Each row of a before or after table is a point. The points were changed in one or more steps. Then noise was added and the rows were shuffled. The steps act on columns, c1 being the first. Write out the steps. A step turns or swaps two columns, mirrors them in a line or flattens them onto one, adds a multiple of one to another, or multiplies or shifts one. Angles are multiples of 10 degrees, from the lower column toward the higher: turns from -170 to 170, lines from 10 to 170 but not 90. Use the fewest steps. Two steps may share a column if one is a turn and the other turns, adds or multiplies; they go together, in the order done. Otherwise the lowest column goes first.

Before (12 x 3)
[[  9  32 -46]
 [ 17  14  -2]
 [  8   8 -29]
 [  5 -42 -12]
 [-12  -1   8]
 [ -7 -35  15]
 [  3   7  55]
 [-35 -34  14]
 [ 26  -1  -8]
 [-34 -30 -11]
 [-38   0 -43]
 [ 38   0 -43]]
After (12 x 3)
[[ 15  29  -4]
 [ 23   0  -7]
 [ 40  13  53]
 [-42 -62 -11]
 [  6 -69  14]
 [  9   1 -42]
 [ -4 -85 -13]
 [-67   3 -42]
 [ -8  -2  10]
 [-28 -66  15]
 [-22  66 -43]
 [-12  16 -28]]
Steps: add 0.7 times c3 to c1; multiply c2 by 2

Before (13 x 8)
[[ 15  16 -41  38  21 -13 -28  -2]
 [-54   0  55 -15  35  -9  -5  -9]
 [-46   5  27  10  30  20  38  19]
 [-63 -21 -40  53   3  66  26  49]
 [ -8  13 -16  37 -14  46 -30 -16]
 [-40  -6  20 -38  46  19  12 -30]
 [-38 -28  41  17  55  42  17  23]
 [ 21  33  37 -19  30 -37 -17 -10]
 [  2  15 -26  55   4 -25 -28 -53]
 [ -1  20 -25  32  20  15 -18 -20]
 [-11 -52 -19  55   4  32  30  47]
 [ 18 -48 -34  47 -30 -19  20  41]
 [-55 -28  21  -8  37  11  -5  30]]
After (13 x 8)
[[ 17  17 -43  37  -6 -16  27  -2]
 [-59  14  20  -6  11   9 -18  33]
 [-58 -10 -48  58 -20  69 -33  47]
 [-55   2  55 -13   6 -11   0 -12]
 [-38  -8  17 -35  20  19 -16 -34]
 [  4   8 -27  34 -11  14  31 -19]
 [ 22   1  39 -20   1 -35  32  -8]
 [ 21   7 -35  47 -59 -20 -49  41]
 [  5  10 -20  56 -24 -24  26 -52]
 [-11  17 -17  33 -45  46  29 -13]
 [-45 -33  26   9   0  20 -11  17]
 [-39   2  44  20  28  42 -28  27]
 [-15   1 -20  59 -26  39 -65  48]]
Steps: turn c2 and c7 by 120 degrees; shift c5 by -30

Before (12 x 12)
[[-18  31 -45  -1   5  20  59   2  47  -4 -13  25]
 [-19  57 -20  -9 -14  23 -30   5 -31 -23  18  17]
 [ 23  -5  20 -50  33  17  58 -13 -25 -39 -12 -11]
 [ 52 -30 -12   2 -26  33 -19 -23  -6  37 -29  24]
 [ 12   2   5  35  46 -34  44   8   6  17 -37  -9]
 [-15 -33  -8   8  53 -36 -24 -52 -14 -27 -25 -31]
 [-23 -29 -17 -49  36  35  10  20 -33  47  48   1]
 [ 10  35 -35  13  24  39  17   2  37 -41  28  22]
 [ 57  -6   5 -15  52  14 -11 -14  16  42 -42  -3]
 [  8  -9 -48 -13  14  44  17 -58 -21  38  49   6]
 [ 36   4   9 -14  18  -9  23 -50  12  -5  13  28]
 [ 41   4 -48 -18  15 -33  26 -34 -10  13  46   3]]
After (12 x 12)
[[-35  47   9 -17  54  15 -20  18  14  42 -42  -4]
 [ -9  19  23 -55  29  13  96  20 -24 -38 -14 -11]
 [ 31   8  -6   7  50 -39 -33 -22 -19 -28 -22 -28]
 [-33 -16 -36  13  21  36  26  33  39 -43  25  26]
 [-28  23   8 -13  18  -9  38 -21  11  -9  12  27]
 [ 36   2 -17 -46  35  37  17  47 -33  49  50  -1]
 [-10 -31 -40  -1   5  23  95  32  47  -7 -11  28]
 [ -6   7   1  37  48 -32  73  34   7  15 -37  -7]
 [  1   6 -47 -13  15  45  24 -28 -19  38  49   6]
 [-11  60 -13   1 -28  34 -31  11  -4  38 -36  26]
 [-30 -45 -20 -12 -12  23 -45  36 -30 -23  14  16]
 [-30  26 -49 -16  17 -31  40   0 -11  12  49   5]]
Steps: turn c1 and c2 by 130 degrees; multiply c7 by 1.6; shift c8 by 30

Before (14 x 24)
[[ 51   5  30  23  46 -60 -21  10  10 -42 -22  -9  71 -23 -12 -35  14  24
  -30 -38 -36 -22  -5 -38]
 [ 12   5  53  -6 -43 -63 -23  23 -11 -18  -1  41  11  34 -60   6  28  27
  -13 -11  -2   0  24  10]
 [ 12  -7  16 -31   8 -62  -2   8 -40 -53 -13 -44  54 -48   9 -23  -2  29
  -56  27 -39 -11   8 -25]
 [ 21 -15   4 -68   5 -29  27 -17  32  -2   2 -48   0  24  23   7 -29  24
  -31  14   7  75   4 -50]
 [-30  13  44 -14 -27   6  17 -28  38  64  12 -64 -37  31 -30  -1  27 -25
   -4  54  -5 -47 -72  -2]
 [ 23  56  25 -18 -43   2  18 -22  47  -4  52 -53 -42  39   5  27  21   7
   37  47  22 -49 -59  33]
 [ 54   5   7 -37 -13 -28 -76  55 -17  -1  22   5  -3  43 -11 -26 -38 -16
  -16 -20  49  21 -23  24]
 [-21 -21  24 -33  44 -47  -6 -22 -11 -23  10 -44  51  -7  17  30 -47  12
  -16  16  -5  28 -31 -29]
 [ -7  14 -21 -34 -11 -37  15 -22  26   2  26 -52  -6  41 -16  29  26 -39
  -28  25  20  32 -36   4]
 [ 52 -10   8 -32  43 -63  -4   6  29 -34 -53 -22  50 -60  25  14 -28  13
  -13  14 -16 -10   7  15]
 [ 68 -15  52  10 -43 -51  -8   4  -8 -49  -7  18   9  51 -52 -35  -4   2
   -9   3  18  34 -16  41]
 [ 58   3  25   9  11  -9  -9  54  -2 -29  36  40 -28  21 -41 -23  -7 -19
    5   3  22  37   3  30]
 [  3  18 -23 -63 -18   6  37 -40  35  13  23 -16  20   1  21  -8 -17 -22
   27  24  25  14 -43  -5]
 [  7 -26  51  -1  22 -26 -21  12  -1 -80 -38   1  32 -10 -19 -27  21  28
  -52 -45 -23 -38   9  18]]
After (14 x 24)
[[  6 -27  52  23  22 -26 -19  12  -2  31 -25   1  23  -9 -19 -47  20 -80
   57 -45 -10 -39  11 -20]
 [ 50   4  28  42  45 -63 -20  12  10   9 -16  -7  21 -26 -14 -43  14 -50
   36 -41  12 -20  -5  38]
 [ 56   5   9 -60 -12 -28 -75  57 -15  13 -26   3 -56  43 -11 -15 -39   9
  -11 -20 -18  20 -24 -23]
 [-21 -20  23  -7  44 -47  -7 -21 -11   6 -18 -43  74  -9  17  36 -48 -28
   -1  15 -33  27 -30  30]
 [  2  19 -22 -45 -17   6  37 -40  35   8  12 -16  20   2  19   3 -14  25
  -33  24 -49  15 -45   5]
 [ 52 -12   7   4  43 -61  -4   6  30  12  15 -22  -2 -60  25 -13 -28 -35
   53  17 -34 -11   7 -13]
 [ 57   3  22 -16  11  -9 -11  54  -1  34 -12  40 -86  20 -40  -4  -8 -10
  -35   4  17  35   3 -31]
 [ 66 -16  52 -13 -44 -51  -5   5  -9  30  -5  18 -58  52 -53 -40  -4 -39
   10   3  16  33 -13 -42]
 [ 12  -6  16  27  10 -62  -2   7 -40  13 -44 -46  39 -48   7 -29   1 -60
   40  27 -43 -12  10  24]
 [ -7  14 -21 -31 -12 -35  14 -20  26  29 -36 -53   0  42 -16  41  30  27
   -8  25 -25  32 -35  -5]
 [ 21 -14   2 -28   4 -28  28 -18  34 -18 -26 -46 -21  23  25   7 -30 -18
   12  15 -63  74   3  51]
 [ 22  58  27 -27 -44   0  18 -21  48  -2   5 -52 -64  39   4  53  23  -9
  -64  46 -11 -48 -58 -35]
 [ 10   4  52  -1 -41 -62 -24  24 -12  -8  -7  41  -1  32 -59   5  28 -31
    7 -11  -6  -1  23  -9]
 [-31  11  43  -1 -27   8  19 -27  36 -23  -9 -63  -7  29 -30   7  27  66
   -8  55 -15 -48 -73   4]]
Steps: add -1 times c1 to c13; turn c4 and c21 by 70 degrees; turn c10 and c18 by 130 degrees; add 0.5 times c11 to c16; turn c11 and c19 by -120 degrees; multiply c24 by -1
